Each row is a point. Each copy is the shape, with its points in the same order, stretched, turned, moved and blurred by noise. Say if it was mirrored as well.

Shape:
-50,18,24
33,-10,-25
2,-22,33
12,-4,14
21,-22,3
-6,51,-25
-39,25,-29
Copy 1:
-22,26,31
28,-30,-32
14,-28,33
23,-17,8
23,-37,0
17,42,-34
-20,30,-23
Copy 1 is: only turned
Copy 2, 7 rows:
-35,36,5
38,-20,-19
3,-15,28
19,-1,16
25,-27,9
22,50,-40
-19,31,-44
Copy 2 is: only turned
Copy 3, 7 rows:
-27,18,40
28,-23,-27
6,-36,33
18,-19,16
17,-36,1
17,46,-11
-21,33,-12
Copy 3 is: only turned
Copy 4 (7 x 3):
53,-8,37
-24,8,-27
-14,-18,39
-13,8,17
-26,-9,0
46,40,-13
60,1,-11
Copy 4 is: mirrored

Shape:
-8,-2,24,9
-11,-27,-58,-5
30,-23,23,10
-13,-1,17,-18
-12,-17,9,9
-4,-25,6,-14
-17,18,-2,11
-7,-9,-29,8
-7,-21,25,-2
Copy 1, 9 rows:
-14,-18,-3,18
32,29,53,-5
23,-31,-15,28
-12,-22,3,-10
-5,-14,16,21
13,-19,19,1
-19,13,4,2
13,21,24,9
-3,-35,8,13
Copy 1 is: mirrored
Copy 2 (9 x 4):
-30,3,-7,-1
12,-60,3,35
-7,7,-40,-12
-14,1,17,-12
-29,-20,-9,1
-6,-21,0,-15
-23,5,12,26
-7,-28,-3,31
-24,-4,-10,-19
Copy 2 is: mirrored

Shape, 12 rows:
-7,15,31,18,-8,5,1,58
-13,5,40,-18,11,-21,9,11
10,12,-17,7,19,-9,17,47
-22,1,16,-1,-6,-1,17,-32
-12,4,-38,-27,-15,5,-11,-5
-18,-9,-22,-6,-8,15,5,-31
-7,33,-8,-10,18,6,22,34
11,23,21,3,3,-19,-1,0
5,-30,-1,-3,-23,13,-1,-7
-9,-7,-8,-3,-25,-10,7,-28
-10,-6,-5,16,18,-10,-15,-20
-29,-8,-11,8,-7,-20,8,-21
Copy 1, 12 rows:
-15,36,33,17,-12,5,-6,40
-19,2,47,-26,2,-11,7,9
0,27,-10,-3,16,-12,3,49
-22,-10,9,1,2,-12,20,-22
-11,2,-38,-23,-21,3,-9,-7
-19,-16,-31,-3,-2,-3,14,-16
-11,45,-8,-10,10,4,18,24
4,17,28,-2,9,-16,2,-1
2,-33,-10,7,-19,14,3,0
-10,-17,-14,-2,-19,-16,14,-16
-15,-16,-6,3,22,-14,-13,-3
-25,-13,-15,-5,-7,-27,12,-2
Copy 1 is: only turned
Copy 2 (12 x 8):
-11,16,38,12,-14,20,8,53
-6,-5,42,-15,27,-6,21,18
-39,20,-8,-10,-6,14,26,29
15,-14,17,19,29,-4,19,-18
17,-9,-35,-7,8,-2,1,9
18,-20,-22,11,25,11,3,-12
-15,39,-4,-9,15,17,26,27
-10,16,27,-5,2,-9,9,-3
16,-38,3,8,-6,26,-1,-4
19,-18,3,19,0,-9,19,-17
-16,-9,-2,19,15,-5,-12,-9
6,-20,-5,27,12,-16,15,-3
Copy 2 is: mirrored
Copy 3:
-15,25,28,0,-10,1,-1,60
3,8,35,-24,15,-21,18,15
-9,21,-26,-1,16,-5,10,43
-3,-9,19,-7,-14,-8,13,-27
5,-2,-29,-36,-17,3,-23,-11
-3,-21,-13,-9,-16,8,-9,-27
-17,34,-11,-21,13,12,16,24
16,25,15,1,5,-20,6,2
22,-32,0,1,-23,5,-7,6
11,-15,-6,-6,-28,-18,-1,-22
-4,-9,1,12,14,-16,-24,-16
-15,-16,-6,-3,-14,-28,-4,-19
Copy 3 is: only turned
Copy 4, 12 rows:
-6,26,22,12,-7,-1,-2,50
-20,10,24,-28,8,-26,10,14
-2,18,-22,5,33,-6,15,37
-29,-5,17,-3,0,-4,16,-33
-21,-6,-42,-16,5,15,-17,-18
-25,-21,-15,3,9,20,-1,-35
-18,34,-13,-15,32,14,8,26
5,26,13,-4,7,-21,1,-7
6,-34,-3,3,-12,10,6,-11
-18,-15,-11,4,-9,-9,6,-31
-11,-4,3,18,25,-21,-17,-22
-40,-8,-12,14,8,-20,5,-23
Copy 4 is: only turned

Shape (13 x 9):
-4,-24,6,8,11,5,-6,6,6
-14,-8,-1,-9,9,-39,-2,-2,6
-12,5,5,-5,19,9,-2,-14,3
-1,-27,-7,-10,9,8,-5,-9,-1
-13,11,-32,4,12,11,-1,60,3
9,9,2,-7,14,12,-12,-12,-7
15,6,-4,-5,5,7,-8,6,4
-6,11,7,-3,3,-19,6,16,6
-3,16,5,-4,15,10,-3,54,-3
1,14,2,10,4,12,-8,-12,9
-8,2,6,8,10,9,34,-3,-8
-12,13,6,-8,-15,12,-7,-5,2
-5,9,-4,11,11,-22,-10,-10,-26
Copy 1, 13 rows:
-1,-14,11,24,15,-7,-10,4,-4
-1,4,32,-11,22,15,-12,-4,9
-9,-6,0,0,19,-10,9,-8,-18
11,-25,9,1,14,3,-13,-6,-12
-7,7,-21,2,16,16,-15,56,2
9,5,-4,2,16,-16,1,-7,-20
9,1,-5,3,10,-10,-5,6,1
-6,9,16,-5,8,4,-4,14,7
-10,13,-3,3,16,-13,-7,53,-2
-12,7,-10,13,4,-8,2,-10,-4
-3,-8,9,10,-3,4,35,9,-12
-18,0,-3,-1,-10,-3,-7,-6,-14
16,23,15,7,23,16,-1,-8,-19
Copy 1 is: mirrored
Copy 2 (13 x 9):
-1,-30,10,4,11,-4,6,6,4
-20,3,8,0,6,-40,-2,5,8
4,-10,-18,17,7,-5,-4,9,12
-4,-23,-5,-12,17,1,2,-3,13
-27,-6,4,-6,2,13,33,55,-25
6,-4,-13,4,20,8,-12,8,2
4,4,4,-3,15,13,-1,12,-3
-4,10,7,3,-2,-21,9,19,-8
5,-5,11,-2,2,2,15,56,-25
1,2,-4,20,4,13,-3,1,3
16,-6,-19,15,2,-10,28,0,-11
4,0,-11,4,-19,7,-10,11,5
-17,-2,-7,14,12,-24,-17,-5,-25
Copy 2 is: mirrored
Copy 3:
-8,-6,-13,-13,-4,11,-12,9,-9
-9,-16,3,-20,3,-33,2,-1,-19
-20,10,16,-10,8,5,-4,-12,-6
6,-7,-2,-18,8,15,-1,-5,-8
-11,29,-38,-20,38,-17,-12,44,10
3,18,17,-7,4,4,-12,-12,-10
12,17,-5,-1,-2,-5,-6,0,-3
-8,9,7,-7,-2,-31,4,14,-11
-4,40,-14,-25,4,-18,-2,43,-5
-10,14,6,10,-4,4,-13,-8,1
-17,3,15,15,13,5,22,15,-13
-2,5,18,-1,0,-5,-10,5,17
-9,1,26,-3,17,-15,-20,5,-32
Copy 3 is: mirrored
Copy 4:
-12,-10,-9,15,8,-12,1,0,6
17,-1,-21,-12,3,-31,3,13,30
-7,12,-2,-2,24,2,4,-4,19
-6,-20,-14,-5,10,2,-3,-9,9
-22,29,-39,6,-11,-2,-6,30,-40
5,5,5,-7,31,1,-7,-8,0
2,5,1,-9,12,-9,-8,-5,-13
8,16,-5,-6,2,-22,11,20,6
-18,19,-6,6,9,-13,0,39,-32
4,20,6,4,14,-3,-3,-15,5
-5,14,-5,6,16,5,44,-1,5
6,13,12,-4,-5,10,-4,5,11
36,5,-18,6,29,-10,2,6,11
Copy 4 is: mirrored

Shape:
-4,-8,8,-1,-9,-7,0,1,-2,6,-3,59
-5,24,-3,-11,8,-9,10,-4,10,6,-3,-10
1,-1,-22,-9,-29,11,12,-9,-6,-34,-19,-6
-11,4,10,-9,8,11,-40,21,6,-15,-59,5
-9,32,4,0,-2,2,-14,-14,2,-1,-14,-5
-1,-7,-11,1,1,17,5,-15,3,9,-6,-9
-6,1,11,4,4,17,9,-9,3,1,11,-10
0,17,-2,0,9,9,4,-8,3,-17,0,-6
0,-12,10,7,-11,1,6,1,-11,10,-5,-7
-25,0,-18,-9,7,-31,1,-10,-36,9,1,-8
-6,-1,-1,6,-10,-11,2,-13,1,-3,-3,-1
-8,9,7,14,2,5,9,0,0,11,2,-10
-2,-8,-24,14,0,9,7,-5,11,-12,2,-8
-4,-5,10,12,8,7,14,-16,8,-3,-14,-3
-3,-13,10,-2,-7,7,-5,-7,7,-1,-6,-3
-35,18,-9,-6,-3,11,5,2,0,-5,-15,-10
-10,1,-1,-9,-3,-27,-5,-11,8,-3,8,46
Copy 1:
-37,14,17,-33,11,30,3,-6,9,-2,-6,15
19,-1,-3,-9,11,-18,10,-6,-2,7,5,15
-16,-8,-26,-4,-27,-1,33,6,-14,-16,-12,-5
-9,-14,-23,12,10,7,-18,39,4,-25,-40,30
5,10,3,5,-7,-16,0,3,-9,-5,-8,28
7,-3,-8,9,-7,3,4,-19,0,4,-7,-4
11,-2,18,7,-5,-1,3,-6,-6,6,3,-7
11,5,2,5,-1,-8,15,4,-5,-12,5,4
-8,-5,6,-8,-6,-8,-4,-4,0,10,-17,-15
-21,1,-13,-14,17,-38,-13,-17,-30,9,8,-7
-13,-5,3,-7,-8,-14,8,-9,2,0,-3,4
6,6,14,4,3,-15,5,-3,0,16,-4,-4
-4,-2,-15,12,-10,-5,20,-7,8,-2,13,-7
3,-11,14,11,3,-6,13,-16,5,-7,-14,0
-5,-17,3,-2,-8,3,-1,1,4,-5,-7,1
-3,-3,-11,14,3,-10,11,8,-23,18,-8,16
-34,1,10,-35,13,7,8,-12,6,-8,17,28
Copy 1 is: mirrored
Copy 2, 17 rows:
2,2,-3,-3,-4,-25,-37,-5,11,-19,11,22
-3,3,-8,-20,10,9,25,-2,16,4,1,-2
-5,-20,-19,-2,-12,24,12,-16,7,-31,-25,-5
-21,3,8,1,37,5,-14,-13,12,15,-56,36
-12,18,1,-11,6,11,17,-25,16,3,-14,4
4,4,-1,5,9,16,7,5,6,-12,-8,-19
-4,4,18,5,1,10,19,6,4,-13,2,-9
-3,4,-2,-6,7,17,25,-8,0,-11,-5,9
-1,-5,9,9,-7,-6,1,1,7,-1,-11,-18
-22,-10,-9,-23,6,-18,6,-14,-15,2,2,-36
-8,-3,-8,5,0,-5,10,-12,14,-12,-1,-8
-7,10,2,4,-3,3,18,5,8,4,-3,-7
-4,-7,-20,16,8,19,15,0,0,-14,2,-4
-2,12,1,9,8,-2,19,6,11,-20,-15,-3
-3,-6,11,12,10,2,3,-3,15,-10,-8,-3
-32,5,-6,-16,4,20,14,2,10,-2,-18,-1
-7,-3,-12,-11,10,-25,-17,-19,15,-22,24,17
Copy 2 is: mirrored
Copy 3 (17 x 12):
-4,5,-8,-8,8,-12,-1,4,5,-17,-10,60
-9,20,-5,1,11,-9,10,19,0,11,13,-13
10,13,-11,9,-16,-17,12,-4,8,-17,-36,-22
-36,-5,26,21,6,-9,-24,-13,25,18,-41,6
-11,33,1,17,3,-11,-2,-4,0,20,1,-3
-1,-2,-21,-2,1,6,14,-11,-5,7,-5,-9
-1,9,0,-4,-8,10,21,-13,2,-1,13,-2
0,20,4,14,6,-1,12,-5,7,-6,3,-11
6,-6,3,-14,-15,-2,6,-3,-9,7,-2,5
-15,6,-12,-25,10,-28,-16,6,-42,-13,6,-8
2,5,-6,2,-5,-21,8,-3,-5,1,3,5
-2,5,3,5,-8,5,12,3,-11,9,14,1
7,-10,-15,18,-4,-1,12,-6,0,-13,0,-13
-4,0,4,5,2,-5,30,-9,-3,7,-2,4
-4,-4,-2,-7,-8,-7,8,-16,11,5,-3,6
-31,17,-10,12,-13,-3,6,6,-9,-1,-7,-16
-9,12,-14,-5,18,-33,-3,5,8,-19,7,43
Copy 3 is: only turned

Shape (17 x 12):
-1,4,5,4,3,2,22,1,-2,-3,0,-11
-3,-5,5,4,5,2,-7,2,7,-5,-1,6
-5,-9,-1,6,6,4,12,11,4,0,2,6
-1,-11,12,-60,-1,3,4,3,-3,-9,0,3
2,-3,-8,7,-4,-2,-10,6,-4,-3,24,-2
-3,-19,-9,7,-1,-4,-3,2,21,-11,-3,-5
-6,-6,13,6,-3,5,-9,4,-2,-3,-3,-7
2,2,-8,-1,2,8,-10,-2,2,22,0,-3
20,1,-1,1,3,8,-6,-3,10,-8,2,2
-2,1,-8,7,-1,-15,-7,-2,-1,22,2,1
15,5,-6,6,4,6,-9,24,4,6,-3,-1
-4,5,-10,2,-7,5,-6,-1,10,-5,1,-1
-4,-1,5,4,3,-14,-6,0,11,6,7,-6
-7,1,-3,-16,3,-8,-10,-1,1,-11,8,0
16,0,-10,4,1,0,-9,-3,-5,-11,-3,-2
7,2,7,6,-12,0,0,8,-1,-3,3,5
0,-1,-8,3,3,7,-10,-2,4,-12,0,3
Copy 1:
-6,2,4,1,7,1,15,-7,-5,-13,1,-11
-3,-3,5,3,3,-3,-9,5,0,-6,-1,3
-12,-12,1,2,5,4,5,5,-5,-8,-5,-3
-3,12,6,-53,10,22,-2,2,3,-9,3,13
-1,-4,-13,5,2,-3,-1,14,-3,1,18,-3
1,-19,-2,-1,1,-4,-14,7,12,-14,-6,-11
-7,1,12,-3,-7,-6,-8,0,-9,-5,5,-10
2,5,-5,2,-1,10,-2,3,0,19,-8,-5
14,4,5,8,5,8,-7,8,8,-7,5,2
0,3,-13,4,-3,-10,3,7,-3,14,-11,0
-1,8,-1,9,4,12,-4,25,-7,-1,-7,-12
-3,5,-10,3,-2,6,-8,0,8,-7,2,-3
-4,1,0,-2,5,-15,0,8,10,2,-2,-4
-2,7,-8,-13,11,-4,-11,2,3,-7,6,6
15,3,-7,6,6,2,-9,5,-7,-7,5,-3
-2,7,1,4,-10,0,5,12,-7,-12,6,1
1,-1,-5,4,5,4,-14,-1,0,-8,5,0
Copy 1 is: only turned
Copy 2:
4,-4,13,3,8,4,16,7,1,7,-4,-10
-5,-2,0,3,2,4,-3,0,-1,-10,-8,1
2,-10,-7,3,4,5,11,8,3,-2,-7,2
1,-20,21,-48,3,8,-10,18,4,-7,15,10
-3,-8,-4,14,-6,-1,-5,1,1,2,18,-1
-7,-16,-5,5,5,-4,-11,2,16,-2,-13,-5
-8,-8,4,2,2,9,-6,1,-14,-2,-8,-6
4,9,-10,-5,1,11,-11,-3,0,12,3,-1
12,-1,12,5,0,6,-13,-2,9,-5,1,4
-2,11,-15,0,1,-10,-4,-4,-6,10,1,-6
13,5,-5,11,1,12,-15,20,-3,0,-4,5
-8,1,2,4,-7,6,-6,1,10,4,-4,-4
-5,2,-7,0,9,-5,-5,4,-2,-5,0,-15
-14,0,6,-8,2,-4,-7,6,5,-7,11,2
3,0,14,9,1,-3,-12,0,4,5,1,10
7,-4,5,6,-12,0,-1,5,-6,-2,-2,-3
-8,-1,5,6,-2,6,-6,-3,8,-2,-2,7
Copy 2 is: mirrored
Copy 3:
1,-5,4,2,-8,8,20,3,-11,5,2,-4
-4,-5,4,7,-6,3,-11,0,8,-2,2,5
-3,-14,1,3,-12,1,3,10,4,5,10,8
2,-10,11,-52,-20,23,-20,-4,-8,-8,12,1
7,4,-1,0,8,-14,-4,7,13,-6,18,-6
-11,-19,-9,3,-12,-9,-2,-4,19,-7,0,-6
-12,-4,8,4,1,7,-10,5,4,1,-4,-9
0,4,-19,3,2,-3,-13,-7,-2,14,9,2
17,-2,-6,4,1,8,-8,-12,14,-2,1,1
-4,5,-6,4,1,-24,-6,-4,-4,12,3,3
15,4,-10,10,-11,-2,-14,12,12,11,2,-6
-6,6,-14,2,-6,-1,0,-1,12,-5,1,3
-7,3,7,5,-7,-13,-4,-9,5,3,5,-8
-2,4,3,-10,-9,-3,-11,-3,0,-18,9,-1
15,-3,-8,2,4,-4,-7,-3,5,-11,-3,-1
5,4,7,-3,1,0,0,10,12,5,-5,4
0,-2,-9,4,-1,4,-9,-1,8,-11,3,4
Copy 3 is: mirrored
Copy 4 (17 x 12):
3,5,10,-2,-4,-3,16,-4,-1,-14,-10,-14
1,-8,6,12,-2,1,-5,-2,6,-5,1,7
-4,-9,0,8,-3,-1,14,2,10,-4,-1,-5
1,-31,10,-47,14,3,-13,9,7,-20,-7,9
5,4,-1,2,-14,-2,1,3,-12,5,22,1
-6,-18,-8,15,-12,-7,-7,-10,8,-7,8,-13
-2,-11,19,8,-7,7,-8,-2,-7,0,-3,-3
6,0,-5,-3,2,12,-7,-10,-4,14,1,-1
21,-5,-1,2,-8,6,-6,-11,5,-12,6,5
2,4,-6,3,0,-13,-1,-9,-6,23,2,0
21,2,-8,10,-3,9,-5,12,5,4,-2,0
0,7,1,2,-10,0,-12,-9,5,-5,4,-3
1,-2,8,6,4,-14,-7,-6,-1,6,10,-10
-5,-4,0,-7,2,-9,-14,1,-6,-13,11,5
15,-1,-7,6,-12,0,-5,-8,-10,-15,0,6
12,1,11,1,-16,-6,1,2,2,3,1,1
-1,-2,-2,7,-10,5,-7,-6,-3,-14,5,5
Copy 4 is: only turned

Shape:
5,-14,4,-1,-1,-9,2,37,10,-5,-17,2
0,-11,16,9,-6,10,15,16,-13,20,-7,-9
12,6,1,-26,-7,21,1,44,-25,13,6,-28
-38,-19,-2,-12,-20,-20,2,-8,-12,-22,-16,4
-8,20,-22,-13,0,-13,-26,-18,-3,4,14,10
3,-27,-1,8,15,4,6,-5,-8,13,-28,0
-18,-1,8,-1,0,-23,-2,-25,-10,-5,3,-4
1,13,4,-11,-3,4,-21,6,-26,4,-8,-18
8,-13,-8,-4,-16,-1,-12,-13,3,-6,14,-16
2,-3,1,-3,-8,-12,10,4,-1,20,-22,-3
1,-10,18,-10,5,19,15,-1,-26,0,2,-3
-5,3,-21,-15,-6,-16,-8,2,-5,3,-2,19
-4,28,4,9,-29,-7,-3,34,-3,6,-4,14
6,-5,4,-6,9,-6,5,-17,7,6,-15,1
-8,19,-33,1,-15,-10,1,30,-43,-9,-8,60
-14,-25,10,-4,-4,-10,-23,-1,22,21,9,5
19,-3,-13,-13,5,-29,-3,7,-25,-1,-7,-7
-26,-5,-32,0,13,-5,-9,18,1,-3,7,-8
Copy 1, 18 rows:
-10,21,18,-14,-12,10,8,11,19,-12,24,6
6,-18,25,-5,-5,18,0,6,-3,2,3,-1
24,6,16,-28,12,-6,-23,26,-15,13,13,-11
-8,-8,-6,-21,-46,1,20,24,13,-14,-18,9
-20,11,-19,16,-5,-26,-10,-6,3,2,-30,8
6,4,17,3,4,21,25,-6,10,-5,-15,-5
-23,-18,-4,-2,-17,2,2,-12,-1,-5,-36,13
-10,1,-2,-12,15,-1,-14,20,-18,3,-20,-13
-9,-13,-28,-13,-1,-5,11,-11,6,2,11,-4
-9,0,18,-6,-7,13,9,7,14,22,-9,11
19,-9,5,-7,-5,18,-13,-6,-13,-3,-18,-3
-7,21,-5,10,-15,-10,3,8,14,8,-8,17
-26,5,19,10,-19,0,-16,38,6,11,15,15
-14,8,5,-1,-6,16,10,-20,13,6,-24,1
5,38,1,29,-32,-1,0,48,-21,3,-3,42
0,-15,-3,5,3,-1,3,-7,44,-14,-1,6
-12,24,1,-22,8,-7,11,8,-9,6,-13,26
-1,12,6,4,-12,-33,7,4,8,-20,-1,-6
Copy 1 is: mirrored
Copy 2, 18 rows:
17,8,-6,4,-20,-27,-15,-4,-8,-30,-23,-1
16,19,8,-8,-9,-14,15,6,1,-10,-16,3
46,27,30,-26,-21,-12,-17,19,1,3,-42,-14
3,11,-28,19,-18,9,-1,44,-32,-26,-11,17
-8,-3,-5,28,4,9,-20,20,-4,22,3,19
1,-6,-5,0,-13,-2,18,-6,-13,-12,-13,-5
-14,0,-2,27,-13,10,5,29,-14,-7,14,18
27,3,27,7,-8,13,-10,17,-4,-4,-25,4
6,27,2,14,-17,19,-5,-8,-2,2,4,12
1,2,-10,-1,-18,-5,4,15,12,-19,-15,7
15,13,16,-18,-7,2,6,18,-21,1,-1,-3
4,-1,-26,13,-7,-6,-14,25,-5,6,-8,12
28,19,-6,12,15,-22,-22,18,18,-15,-18,18
-16,-5,2,3,-15,5,-3,1,-4,-14,4,4
53,-5,-53,11,34,-27,-19,53,-11,12,-14,4
-22,3,-6,15,-26,-13,10,-14,-8,4,-5,39
27,-7,-6,13,-31,0,-6,25,0,-7,-8,-7
0,13,-12,27,-2,-19,-13,15,-25,9,-24,-10
Copy 2 is: mirrored
Copy 3, 18 rows:
-7,-18,7,6,-7,5,5,5,9,-5,-21,-22
-11,-1,4,14,-10,-1,25,9,2,20,-18,13
-21,-24,8,20,-33,-10,-7,36,-29,11,-20,29
-16,0,-6,-26,13,32,8,-22,-4,3,9,17
-12,13,2,3,22,-19,-29,-13,-7,-4,9,19
2,16,14,15,11,13,19,-12,-1,4,-28,-2
9,15,-4,-13,15,2,13,-16,-3,0,16,11
-11,12,12,13,-15,3,-9,8,-19,7,9,19
7,4,0,-3,-3,-8,-20,-11,-3,24,-11,14
-14,10,6,1,-7,-7,18,-8,1,-4,-20,7
3,2,12,5,5,10,15,18,-7,14,-13,31
-20,-2,7,3,17,-8,-13,-16,1,-12,-7,17
-40,-8,-8,9,-16,-12,-6,11,23,1,5,7
7,20,12,-8,13,-4,8,-5,2,-6,-19,0
-48,-22,-3,36,20,14,-22,-2,37,-28,6,40
-12,-2,20,-7,22,-18,8,-20,-5,26,-8,-8
10,-6,10,16,-8,-3,-2,-10,-5,-21,-4,17
-10,-17,-21,17,17,0,-14,-2,-23,-1,-6,-11
Copy 3 is: only turned
